Rows are points. Examples show where two turns around zero, p and q, send a point. Write where each new point lands after one turn and then the other. Backwards means that the second turn is done in reverse. Each puzzle has new turns, and all numbers are rounded.
In the rows, zero is written as 128.

Turn p:
[105 135 144] => [129 125 157]
[120 137  84] => [ 92 106 110]
[127  90  94] => [136  89  96]
[194 119 163] => [168 184  98]
[102 143 118] => [106 114 146]
[121 143 165] => [138 150 160]
Turn q:
[ 96 135 120] => [133 129  95]
[167 125  75] => [161 175 160]
[145 103 157] => [124  96 155]
[104 149 160] => [ 94 112 103]
Where do these land?
q, then p: [117 113  91] => [117 155  99]
p, then q: [103 113 151] => [116 106 155]
p, then q: [140 103 143] => [128 143 156]
p, then q: [105 173 104] => [125 100  80]
p, then q: [157  92 111] => [161 159 146]
q, then p: [147 174 169] => [119  94 182]

Turn p:
[131 136  98 174] => [136 159  94  98]
[132 121 136 122] => [128 129 138 137]
[147 153 113 135] => [152 125 124 102]
[108 146 145 153] => [ 99 134 130 100]
[ 89 141  98  98] => [117  83  92 136]
[159  70 179  85] => [134 138 191 196]
Turn q:
[136 140 138 151] => [146 114 143 136]
[133 107 148  98] => [112 116 105  99]
[123 152 145 125] => [154 123 114 130]
[158 145 130 146] => [135 101 137 153]
[134 141 117  62] => [107 136  64 135]
[ 84  82  90 185] => [113 179 203 114]
Where do these land?
p, then q: [111  71  72 137] => [127 153 169 195]
p, then q: [117 150 118 112] => [101 133 131 114]
p, then q: [177 134 165 124] => [152  77 109 110]
p, then q: [101 162 120 148] => [106 160 101 120]
p, then q backwards: [134 124 165 120] => [133 111 113 159]

Turn p:
[121 143 105 122 118 167] => [164 135  99 120 122 141]
[139 158 142 173  98 106] => [104 132 126  87  99  89]
[113 177 169 135 118  77] => [ 72  97 107 103 139  85]
[112  89 148 124 144 143] => [110 145 137 146 137 168]
[122  89 124 107 138 135] => [132 129 142 160 131 159]
[108 156 146 163 176  81] => [ 81 152 124 131 167  75]
[134  88  84  93 103 143] => [172 111 138 168  96 156]
[175 123 106 106 130 173] => [189 123 151 111 133 153]
Turn q:
[125 149 172 130 177 109] => [139 164 118 137 163 176]
[129  85 110 123  87 147] => [121  90 160 107 104 101]
[183 105 117 115 103  98] => [160 110 168 170 113 108]
[162 121 120  83 102 102] => [124 129 172 174 119 105]
[116 112 124 129 118 176] => [105 107 128  96 100 136]
[ 87 168 167 140 151  98] => [118 155  96 128 193 147]
[123 166 159 165 152 104] => [148 137  86 141 171 155]
[ 91 118  97 145 156 147] => [130 150 104  78 114 117]
[136 127  86 123 106 170] => [109 109 119 121  75 106]
Where do these land?
p, then q: [137 182 138 126 138 174] => [123 175 148 152  83 124]
p, then q: [152 117 130 139 143 146] => [115 132 126 147 128 156]
p, then q: [100 119 115 170 139  71] => [136 129  95 126 191  96]
p, then q: [172 127 109 107  97 124] => [140  96 175 142 127 141]
p, then q: [171 110  97 163 126 156] => [112 107 130 190 133 153]
p, then q: [131  89 123 105 174  98] => [158 123 101 103 157 172]
q, then p backwards: [ 50 124 142 102 108 119] => [135 157 187 156 168 103]
p, then q backwards: [148 132 152 159 122 143] => [100 102 124 117 148 144]
p, then q backwards: [ 91 153 145  81 105 122] => [129 164 145 168  95 157]

Turn p:
[134 148 162 132 121 136 143 107 134] => [134 153 143 115 137 146 123 134 158]
[130 149 195 107 143 124  83 157 152] => [ 55 154 156 145 124 158 126 160 136]
[ 98 100 130 132 108 155 119 168 113] => [132  92 114 139 117 129 140 180 118]
[138 175 153 155 135 151 135 107  84] => [148 174 154 106 150  94 117 158 148]
[118  97 140  88 151 119 106 141  99] => [ 98  93 157 122 145 130 134 138  90]
[137 119 139 118 105  74  79 103 124] => [106 144 163 117  94 136 174 100 104]
[104 142  75 116 132 139 125 149  83] => [142 110 109 109 119  84 103 146  82]
[129  86  91 165 165 133 138 161 175] => [126 102  70 193 151 123 136 106 130]
[182 142 118 127 125 112 121 139 102] => [111 125 151 121 112  79 126 108 146]
[152 107  92 140 109 143 150  61 188] => [193 135 124 159 115 165 120  62 149]
[ 84 143 113 129 115 121 209 116 154] => [162 127  63  81 146 164 109 116 146]
Turn q:
[148 125 148 102 186 184 105 110 102] => [110  92 113  94 134 107 122 205 130]
[124 153 107 129  98 107 112 114 110] => [151 161 127 151 137 140 109 129 107]
[176 164  93 140 133 140 146 121 123] => [ 98 125 113 128 167 150 122 128  79]
[171 100  90 160  96 104 160 107 143] => [138 106 102 167 167 135 147  73 102]
[114  81 101 118 119 138 102 116 165] => [141 104  94 161 115 150 133 128 172]
[159 131 111 155 101  84  95 129 132] => [145 174  92 146 159 128 138 103 124]
[102 140 113 155 143 172 141 144 116] => [ 80 120 163 150 129 129 123 149 132]
[123 143 113 107  99  95 138 164  83] => [129 165 128 138  97 105  92 103  90]
[106 103 144 130 109 138 112 105  89] => [161 124 141 158 118  95 129 156 131]
[ 92  98 169 158 192  96 151 119 149] => [132 101 169  88 155  97 128 100 195]
[ 82 167 170  89 164 109 152 144 164] => [130 132 174  54  94 155 109 116 155]
[139 132 178  93  95 168 123 163 159] => [121 132 121 102  64 145 184 145 119]
Where do these land?
p, then q: [133 130 170 102 132 150 155 126 111] => [115 122 114  94 100 127 142 144 162]
q, then p backwards: [116  65 152 108 160 162  96 147 157] => [153 120 142 152  72 124 160 190 128]
q, then p backwards: [130 167 213 114 147  94  60 177 110] => [116 225 152 173  86  97 133 111  77]
p, then q: [142 139  84 104 109 123 139 105 147] => [170 128 102 149 141 140 138 153 110]
q, then p: [110 159  75 173 150 188 112 115 105] => [101 145  85 167 164 119 147 196 109]
q, then p: [129  99 110 132  81 103 142  94 130] => [162 138 150 148 142  95 148 100 156]
p, then q: [100 125 106 114 105  98 146 140 140] => [136 104 111 162 109 139 104 134 109]
p, then q: [142  90 142 112 153  91 143 113 113] => [148  76 147 106 132 111 116 135 144]
p, then q backwards: [150 157  94 157  94 124 144 154 126] => [124  82 145 100 133 109 100 158 116]
p, then q: [127 149 134 163 150 148 143 107 142] => [102 144 121 104 164 152 125 135 127]
